Each point is reached from the start by the listed moves, each made 0, 1 or 2 times, or once backwards (-1), plus a little noise. Is the number of moves made odd or even? Then give how often each move was made.
(in the rows, 100 means zero)

Moves:
(1): 96, 118, 112
(2): 90, 109, 98
(3): 82, 77, 135
Start: 105, 98, 103
Points:
95, 176, 89 -> odd (2, 2, -1)
52, 96, 195 -> odd (2, 1, 2)
99, 158, 77 -> even (1, 2, -1)

Moves:
(1): 90, 102, 115, 90, 83, 103, 83, 102, 84, 112
(2): 94, 111, 94, 108, 101, 98, 86, 114, 100, 103
(3): 96, 111, 98, 102, 113, 88, 102, 75, 93, 75
(4): 95, 79, 78, 104, 99, 100, 93, 108, 95, 109
(5): 110, 107, 92, 105, 93, 114, 101, 96, 108, 89
(6): 104, 120, 98, 92, 96, 97, 116, 103, 88, 95
(7): 89, 88, 93, 132, 87, 90, 90, 90, 86, 95
(8): 116, 103, 91, 104, 97, 90, 95, 86, 78, 81
Start: 104, 91, 90, 101, 89, 101, 104, 94, 105, 102
Points:
138, 163, 82, 97, 107, 70, 156, 53, 73, 28 -> even (-1, 0, 1, -1, 0, 2, 0, 1)
96, 123, 84, 111, 75, 99, 148, 58, 87, 68 -> odd (0, -1, 1, 0, 1, 2, 1, -1)
100, 94, 76, 139, 30, 134, 65, 115, 98, 114 -> even (1, 1, -1, 0, 2, 0, 1, 0)
120, 139, 26, 194, 54, 72, 66, 46, 29, 5 -> even (0, 2, 1, 0, 2, 1, 2, 2)

Moves:
(1): 106, 82, 97, 112, 106, 96, 103, 87, 129, 90, 125, 86
(2): 100, 110, 96, 97, 104, 98, 106, 96, 85, 96, 86, 100
(3): 104, 91, 90, 106, 106, 100, 100, 102, 115, 103, 90, 99
(4): 98, 102, 103, 117, 104, 113, 109, 109, 114, 104, 101, 89
(5): 90, 110, 114, 95, 91, 97, 101, 103, 90, 98, 84, 107
(6): 96, 99, 102, 98, 101, 101, 100, 99, 96, 93, 102, 110
(7): 102, 106, 97, 93, 100, 106, 93, 92, 93, 92, 96, 100
(8): 110, 86, 102, 117, 100, 105, 98, 96, 108, 98, 105, 87
(9): 103, 105, 96, 85, 78, 102, 107, 97, 94, 96, 100, 100
(10): 96, 86, 104, 91, 101, 101, 101, 97, 99, 93, 104, 94
(11): 99, 88, 91, 106, 94, 97, 94, 104, 110, 97, 110, 93
(12): 108, 103, 103, 98, 102, 95, 97, 109, 98, 94, 103, 99
Start: 94, 100, 98, 99, 107, 78, 91, 95, 93, 90, 96, 93
Points:
73, 89, 73, 127, 89, 84, 129, 80, 148, 67, 119, 50 -> even (2, 2, 0, 2, 1, 0, 0, -1, 1, 0, 2, -1)
85, 40, 75, 95, 128, 72, 106, 79, 145, 88, 130, 72 -> even (1, 0, 1, 0, -1, 0, -1, -1, 0, 2, 0, -1)
122, 94, 81, 121, 116, 76, 116, 117, 110, 77, 67, 77 -> odd (0, 2, 2, 1, 0, 1, -1, 1, 1, 0, 0, 2)
113, 61, 91, 195, 134, 93, 98, 92, 151, 80, 136, 10 -> even (1, 2, -1, 2, 0, -1, 0, 2, -1, 0, 2, 0)
108, 42, 91, 151, 107, 106, 84, 67, 160, 67, 108, 27 -> even (1, 0, 1, 1, 1, -1, 2, 2, 0, 1, 1, -1)
